Each point is reached from the start by the listed moves, each made once or not at all, plus a little noise. Say if it took an odd or an even number of moves. Then give how often each move was made.

Moves:
(1): [64 -3 13 -2]
(2): [ 9 76  0  0]
Start: [  5  19  -9 -32]
Points:
[ 72  14  -1 -30] => odd (1, 0)
[ 88  89   6 -34] => even (1, 1)
[ 19  92 -12 -35] => odd (0, 1)

Moves:
(1): [40 -6 -5  2  0 -1 -3  9  4 -1]
(2): [10 60  8  7 -7  5 19 -6 -8 -3]
(3): [ 4 -4 39  5  3 -2 -6 -4  9 -2]
(4): [ 0 -2 -5 35 -5  4  6 -1 -3  0]
(5): [ 3  4 -4 10 52  4 -1 -2 -2 -2]
(6): [ 3 -3  1 -5 -1 35 -8 -2 -4 -2]
(7): [  5 -17  11  -5   5  15  55   8   7   1]
(8): [-4  4  4  0  5 -2 -2 36 -5 -1]
(9): [ -8  12 -10   5  -1   6  -4   6  44   3]
Start: [ 37  -4  -5  -5  26   1   4   0 -12  19]
Points:
[ 83 -33  -6  18  22  53  53  14 -10  13] => even (1, 0, 0, 1, 0, 1, 1, 0, 0)
[ 66   7 -28  48  80  11  -4  47  27  20] => odd (1, 0, 0, 1, 1, 0, 0, 1, 1)
[ 95  50  27  56  68  13  16  -3 -15   9] => odd (1, 1, 1, 1, 1, 0, 0, 0, 0)
[ 83  61 -23  52  63  52  12   1  18  12] => even (1, 1, 0, 1, 1, 1, 0, 0, 1)
[ 55  36  52   4  31  18  70  33 -11  14] => even (0, 1, 1, 0, 0, 0, 1, 1, 0)

Moves:
(1): [41  0 -6  1  0 -1  3 -1 -6 -6 -3  1 -3 -1  7  1  0 -5 -2  3]
(2): [ 0 58 -6  1 -5  8  8 -4  5  2 -5  6 -9 -3  4  2  8 -6 -2 -2]
(3): [ 2  7 51  1  7 -1 12 -5 -1  2  6  0  0  0  2  0  2  0  1 -2]
(4): [ 0 -3  1 49  7 -1  3  3 -1  7  5 -4  4  2 -4 -5 -3  4 -2  1]
(5): [ 0  1 -5 -8 44 -2  4 11  0 -2  3 -3 -5  3  4  7 10  2  2 -1]
(6): [-2 -2 -1  1  2 41  2 -3 -8 -5  1 -2  4  2  3  2  0  0  1  6]
(7): [-6 -1 -5  0 -4 -3 41 -3  3 -4  6 -5 -4 -7  5 -1 -7  1  1  6]
(8): [  1   2   5 -12 -11   2   1  53  12  13   4  -2  11  -2   4   6   3 -15
  -4   3]
(9): [10 -7  7  4  2  8 -3 -5 44  2  1  3 -3  2 -1 -3  1  2  9  2]
(10): [ 15  -5  -4 -12   9   3   0 -10  -5  61   5  -3   3 -12   0  -6  -3   5
   5  -1]
(11): [  2   3  -2  -5   1  -3  -6   2   2  -1  44  -3   0   1 -11  -7   1   2
   1   8]
(12): [  4  -6  -6   5  -1   0   8   3  -2   0   3  52  -5   7 -15   3   2   1
  -5   2]
(13): [-1  7 -6 -1  4 -3  5 -6  3 -2  3  0 60  6  0  3  4 14  2  1]
(14): [  0   2  -3   2  -3  -4   2  -1  -3   9  -3 -13  -3  61   2 -10  -5  -4
   8  -1]
(15): [ -7  -3  -2   0   0  -3  -3  -4   0   4  12  13   1  -1  54 -10  -3  -9
  -1   3]
(16): [ 0 -5  1  3 -5 -3 -1 -7  1  5  7 -1 -6  4  4 39  7 -5  4 -1]
(17): [-2 -5 -4  5 -8  2  0  3 -3  0 -1 -5 -3 -2 -3 -6 53  3  1  1]
(18): [  2   3   2   2  -8   3  -5  11   0  -4  -5  -1 -10  13  15   8  -4  63
  11   4]
(19): [ -4   0  -3   2   2   0  -5   6  -8   1  -1   9   8 -12  -5   0   1 -11
  55   2]
(20): [ -6   3   0   3   4  -4 -10  -1  -6   1  -7  -2   2   4  -4   5   9  -1
  -7  60]
Start: [ 22  -5   9   9  30  26  30   5  29   1  11  22   6  -5   0  21 -30  11
  10 -29]
Points:
[  6  59  44  15  21  16  62   1  27   8  69  41  -9  -7  64  56 -16  46
  69  52] => odd (0, 1, 1, 0, 0, 0, 1, 0, 0, 0, 1, 0, 0, 0, 1, 1, 0, 1, 1, 1)
[ 86  40 -17  48  18  80  88  45  76  64  69  61  48   1   8  18  25  80
  25   7] => odd (1, 1, 0, 1, 0, 1, 1, 1, 1, 1, 1, 1, 1, 0, 0, 0, 1, 1, 0, 0)
[ 59  -5  50  23  68  26  67  14  50  -2  17  21 -19  -1  26  67  43  57
  82  46] => even (1, 0, 1, 0, 1, 0, 1, 0, 1, 0, 0, 0, 0, 0, 0, 1, 1, 1, 1, 1)
[ 25 -13  60  19  38  69  34 -11  57   7  25  35  11 -10   1  58 -21  -1
  81 -20] => odd (0, 0, 1, 0, 0, 1, 0, 0, 1, 0, 0, 0, 0, 0, 0, 1, 0, 0, 1, 0)
[ 66  40  -8  21  62  32  34  10  67   5  20  92 -30  22  71  71  -3  57
  21  38] => odd (1, 1, 0, 0, 1, 0, 0, 0, 1, 0, 0, 1, 0, 0, 1, 1, 0, 1, 0, 1)
[ 66  -1  32  58  80  14  88  19  62   7  83  72  48  70  56   8 -33  71
  89   0] => odd (1, 0, 1, 1, 1, 0, 1, 0, 1, 0, 1, 1, 1, 1, 1, 0, 0, 1, 1, 0)
[ 39 -12 -10  45  95  63  54   3  14  61  30  64  69   0  -9  26 -26  36
  13 -22] => even (0, 0, 0, 1, 1, 1, 0, 0, 0, 1, 0, 1, 1, 0, 0, 0, 0, 0, 0, 0)

Moves:
(1): [ 15  -1   1  -1  -5   3  -6  -9   5 -10 -10   5   6   0   1   3  -3   1
   0   6  -8   2   2   2   4   4]
(2): [ -1  21  -9   8   3   3   4  -4  14   8   3  -2  -4   5  -3   7  -5 -12
  -3  11   4   1  -8   5 -10   0]
(3): [ -4   4  33   5   2   7  -5  -7   4   4   2  13   2   2  -1  -8   2  -2
 -10  -1  -6   0  -4 -12   1  -3]
(4): [  7   3  -4  20   8 -14  -3   0  -1   2  11   7  12  -4 -16   6 -11  -1
   5  -5  -1  -6  -3  -9   1  -1]
(5): [  0   7   2  -8  25   5   5   3   3   4 -10   5   5  -3   4  -3   1   0
   2  -5   3   1  -8  -1  -1   2]
(6): [-9  2  1  4  0 21 -6  2 -8  3  5  3  0  2  4  2  2  7 -6  5  2 -3 -2 12
  7  7]
(7): [ 7 -2  2  6  0 -1 18 -6 -2 -2 -7 -1  4  5  3 -4  3  5 -1 -2 -4 -1 -1  2
 -3  1]
(8): [ 6  5  2 -3 -6 -2 -2 13 -2  1  4 -6  9  2 11  3 -5  4 -2 -3 -3 -2  1  3
 -2 -5]
(9): [ -9 -12   6   9  -3  -4   2   5  15   3   2  -3  -1   1   1  -4   2  -1
   8  -7   8  -3   1   4  -3  11]
(10): [ 10   5  14   4 -14   6   1  -4 -20  26  -7 -18   0 -10  -5   8  -3  -3
   3  -6   5   0   5   2  -5   8]
(11): [  5  -8  -1  -5  10   7  11   3   5   7  16   8  -3 -12   8  -1  -8   9
   2   6  -3  -2  -1  -7   1   4]
(12): [-3 -5 -4  1 -5  0 -2  3 -2  8 -9 14  0 -8  9 -8 -4 -9 -1 -2 -4 -3  4  8
 -5  0]
(13): [-12   3  -4  -5  -4  -8  -6 -16  -5  -3   9  -3  10   6  14   5 -10  -3
  -2   4  -1   5   1   0  -9  13]
(14): [  0 -11   6  -4   8  -3  -3  -1  -6   3   5   7   4  12   1  12   3  -2
   8   1   1  -7  -3  13   1  -5]
(15): [ 1 -6  3 12  3 -1 -2  4  7  1 -3 -5 -8 -2 14  3 -5  3 -6  1  2  4 -3 -5
  2 -3]
(16): [ -3   0   6  -5  -9   7   6  -8  -2 -18  -1   1  -2 -16   0  21   1  -4
  -2  -9   3  10  -4   2   1  -5]
(17): [  2   8   1  15   1   3  -4   2  -3   4   5   8   2  -9   9  10  27  -2
   7   8  -2   1   3 -10  -2   5]
(18): [-9 -1 -1 -3 -2 -7  3 -1  0  5 -2  5 -2 -3 -6  7 -4 17  0  5  4 -4  1 -2
  0 -2]
(19): [-3  5  4  2  3  1 -1 -7 -3 -1 -6 -2 -4 -4  5  0 -5 -2 16 -5 -6  3  9 -1
 -1 -3]
(20): [ -3  -4   8  11  -6  -2   2  13  -8  -2  -6   3   1  -6  -4  -9 -12  -2
   3  31  -1   9 -10   6   5   3]
(21): [  0   4  -5  -2 -16  -3   7  -6   2   3   0   9   3   6   7  -1   7  -1
  -1  -5  22  -2   4 -14  11   0]
(22): [  6  -1   3   1  -2   0   0   3   1   7   2  10 -10   4   0   2   1  -3
   1  -4   1  19   6   6  -5   5]
(23): [-2 -5  4  2  1  7 -1  6  0 -1 -2 -1  1 10 -6  4  3 -3 -4  6  0  4 18 -6
 -3 -4]
(24): [  1   1   5   1  -3  -5  -3  -3   0  -6   9   2   5 -10   1   0   4  -1
  -7  -1   8   1   3  16   3  -2]
Start: [  4  -4  16   1  -9  -1   0  -4  -1   4  -9 -16  -8   9  -9 -22  15   4
 -11  -8   6   0  -1  -2 -17   2]
Points:
[-16 -12  75   8 -17  39   0 -14 -22  43 -31  16  -3   0  16  14  18   7
 -28 -19  43   0   8  -6  -6  -2] => odd (0, 0, 1, 0, 1, 1, 0, 0, 0, 1, 0, 1, 0, 1, 1, 1, 0, 1, 0, 0, 1, 0, 1, 0)
[-10 -12  95  37  -4  31   9  11   4  -2 -19   2  -4  -6  25 -16   6   2
 -14  -6  17  43   3  25 -14   7] => odd (0, 0, 1, 0, 1, 1, 1, 1, 1, 0, 0, 0, 0, 0, 1, 1, 0, 0, 1, 1, 0, 1, 1, 1)
[ 22  28  40   8 -10  16   2 -11 -18  39 -36  11  -4 -23  19  42  21 -12
  18 -12   3  18   4  24 -45   6] => even (1, 1, 0, 0, 1, 0, 0, 1, 0, 1, 0, 1, 0, 1, 0, 1, 1, 1, 1, 0, 0, 1, 0, 0)
[  2  -2  49  34 -19  21  14 -19   4  25  26  36  12  20  38  21 -11  -6
 -32  -4  17  17   2  -2 -27   6] => odd (0, 1, 1, 1, 0, 1, 1, 1, 0, 0, 1, 1, 1, 1, 1, 1, 0, 0, 0, 0, 1, 1, 1, 0)
[  5  17  62  22 -39  12  26 -54  -1  31  -6  -1  -4 -29  43  -2  -7 -17
 -21 -19  28  15   4  -8 -30  11] => even (0, 1, 1, 0, 0, 0, 1, 0, 0, 1, 1, 1, 1, 0, 1, 1, 0, 0, 1, 0, 1, 0, 0, 1)
[-14 -16  72  -3  -3  -3  14 -20   0   7  11  38  -3 -11  31   6  -7  12
 -21  14  39  35 -22   1  -5   9] => even (0, 0, 1, 0, 1, 0, 0, 0, 0, 0, 1, 0, 1, 1, 1, 1, 0, 1, 0, 1, 1, 1, 0, 1)
[ 37  24  61  29  -2  14   4 -10   9  31  -9   8  15 -47  15   7 -21 -12
 -31 -17   6   8 -16   1 -29   3] => even (1, 1, 1, 1, 1, 0, 0, 1, 0, 1, 1, 1, 0, 0, 1, 1, 0, 0, 0, 0, 0, 0, 0, 1)
[ 12  14  71  35  12  -2  15  -9 -25  51   0  12  35  -9  16  -9 -32 -20
  -3  21   0   2   2  15 -43  12] => odd (0, 1, 1, 1, 1, 0, 1, 1, 0, 1, 1, 1, 1, 1, 0, 0, 0, 0, 1, 1, 0, 0, 1, 1)

Moves:
(1): [  7  -5   0 -13 -13  -6   5   1  22   0  -1  -8   8  -3  -5   4  -6 -11
 -12  -1  15  -1  -7   1]
(2): [  7  -5   5   1 -14  10   9   3  -7   1  13 -25  -5  -3  -3   4   7   2
  -9  -9   6 -12  15  -5]
(3): [ -4  -4  -2 -12   5  -3  -6  10  -6  11  -6   2   6   3  -8  -2   4  -5
  -2  -1   0  -1  -2  -3]
(4): [-21  12  23   9 -10   5 -20  -2  24  -6  11  -2  21 -10  -1 -11   5   3
  -8  14  13  10   0  -5]
(5): [ -3 -19  -7 -13   0  13  -8   5   0 -11  -3  -1 -15  14   2 -10  10   3
  -3  -5   9  -7  -3  -4]
(6): [  2 -28   2   6 -14   5 -19  13 -10  -5   3  16  -2 -11  -5   8  -3  -6
   3   9  -3 -28   2   6]
(7): [ -4  -3 -13 -11   9  21 -36   1   7   4  15   3   2   8  10  14  -9 -14
   5 -23  10 -15   1  -8]
(8): [  8  -1  11 -13   0  -3  -5 -13  -3  11 -23   3   7   8  -9   1  16  14
   0  -3   2  -6 -11 -17]
(9): [ 11  -1  14  -5  -4  -3  -2 -17  -8  -7  -4  -4 -14   3  -5 -11   2   1
 -12  14  20 -12 -10  12]
(10): [-10   1   8 -10   7  10  -3   7  14  -3  -5  10  -6 -14  -2  -4 -10  25
   4  14  -7 -16   7   6]
(11): [ -7  -5  -3 -12 -15  18   9 -10  -3   7  20   9  -3 -11  12  11   0   2
   1   6  -4  15   3  -4]
(12): [-13  11 -12  -9  14 -11  10   1   3 -22  12  20 -13  13 -13 -12  27 -18
  -7  -2  -3  -9   4  -7]
(13): [-19   1  10  10   3   7 -12   3   5   2   0 -17 -11  23   8  14 -15   3
 -15   3  -1  -3 -15  -4]
(14): [ 11  -4 -11   2  -3  11   2   0  -7 -14  -4  -4   9  -2 -15  -6   0  -6
  -3   3  -8   6  -8  15]
(15): [ 10 -13 -10   1 -14  12   0 -21  10  22  10  13  11   7   8  -6   6  -7
  -3   0  -4  -4   0  -9]
(16): [10  5 -3  7  3 -1 -9 -5 10 -7 10  1 16 25 -6 18 -8 10 11  8  1  0 -1  3]
(17): [-11  -2 -10   3 -11   0   6  -1   9   7 -22   6   6  14 -15  -1  -3   0
  -6  -6  11 -11  -8   7]
(18): [  3  -7   9   2  -5  -4  -8   0   9  13   6  -2 -11   8  -1   5  12  10
  14  -4 -11   3  -5  -5]
(19): [ 16  -4  -3   8   6   1  -2   4   3  -2   9  21 -12  -8 -10 -18 -11  -6
   4  22   1  -4  -8 -23]
(20): [ -7   1  24   5 -12 -25  -8  12  -3  -5  -3   0  -6  11   3 -17 -19  -7
  -2   2  -4  -5 -11  -3]
(21): [-12  -4 -15 -10   5  -7  -5  -5  17  -4   2   3 -11 -12 -15 -13  -3   0
  -3 -15  -6  24  21 -15]
(22): [ -7   5  24   9   8   5   1   5 -14  17  11  32   4  -4  -9   1   1   8
 -26  -7   9  -5  11   0]
(23): [  2  18  14 -13  -4  -5   3   5   8 -17 -18   4  -3   2  -9  11  -4 -10
  -9  15  -4   9  10  11]
(24): [  2  -8  13   0  20  16  24 -33  15  -5   5  -3 -16   5   5   8  -2  -5
   7 -18   6  -4  -4  -2]
Start: [ -8   3   0  -6  -5 -11   1 -18  14  19  16  -4  12  12  -7   2 -10   2
  -8   5   0  -1   1  -1]
Points:
[-47 -19   5 -62   2  52 -59 -27  52  26  48  52  22  18 -62 -43  43   8
 -61 -30  22 -35  36 -53] => even (0, 1, 1, 1, 1, 0, 1, 1, 0, 1, 0, 1, 0, 1, 1, 0, 0, 0, 0, 0, 1, 1, 0, 0)
[ -1 -75 -13 -76 -28  67 -14 -74  95  55  54  22 -47  22 -33 -17 -13  -2
 -23 -21  46 -45   0 -53] => even (1, 1, 1, 0, 1, 0, 1, 0, 1, 1, 1, 0, 0, 0, 1, 0, 1, 1, 1, 0, 1, 0, 0, 1)
[  2 -59  13 -49  -5  83 -29 -69  27  20  57  43 -34  32 -35   2   0 -19
 -32  20  16 -95 -26 -43] => even (0, 1, 1, 0, 0, 1, 1, 1, 1, 1, 1, 1, 1, 1, 1, 0, 0, 0, 1, 0, 0, 0, 0, 1)
[-42 -58  -8 -51 -35 -10 -31  -1  53  23  -5  -3 -28  65 -69   0  37  -4
 -47 -27  18 -50  -7 -45] => odd (1, 1, 1, 0, 1, 1, 0, 1, 0, 0, 0, 1, 1, 0, 0, 0, 1, 1, 0, 0, 1, 0, 0, 0)
[-22 -17  38 -32 -46  20 -79 -25  91  37  38  82  35  17 -72  32 -21   2
 -33  20  32  -8  10 -50] => odd (1, 0, 0, 1, 0, 1, 1, 1, 0, 0, 1, 0, 0, 0, 0, 1, 1, 1, 1, 0, 1, 1, 1, 0)
[-43 -56  18 -41 -23  -2 -89  24  69  36  23  61   4  48 -58   4 -43  17
 -27 -24  23 -61   7 -14] => even (1, 0, 1, 0, 1, 1, 1, 0, 0, 1, 0, 0, 0, 0, 0, 1, 1, 1, 0, 1, 1, 1, 0, 0)
[-64 -51  40 -42 -66   9 -65 -19  95  33  23  49  22  88 -37  -1   7  18
 -32  40  15 -63 -48 -40] => odd (1, 0, 1, 1, 1, 1, 0, 1, 0, 1, 1, 1, 1, 0, 1, 1, 1, 1, 0, 1, 0, 0, 0, 0)
[-36 -39  30 -49 -66  24 -83 -37  57  -1  48  40  -8  12 -10 -21 -23 -34
 -39  24  28 -14  15 -20] => even (0, 0, 0, 1, 1, 1, 1, 0, 1, 0, 1, 0, 0, 0, 1, 0, 0, 0, 0, 1, 1, 0, 1, 0)
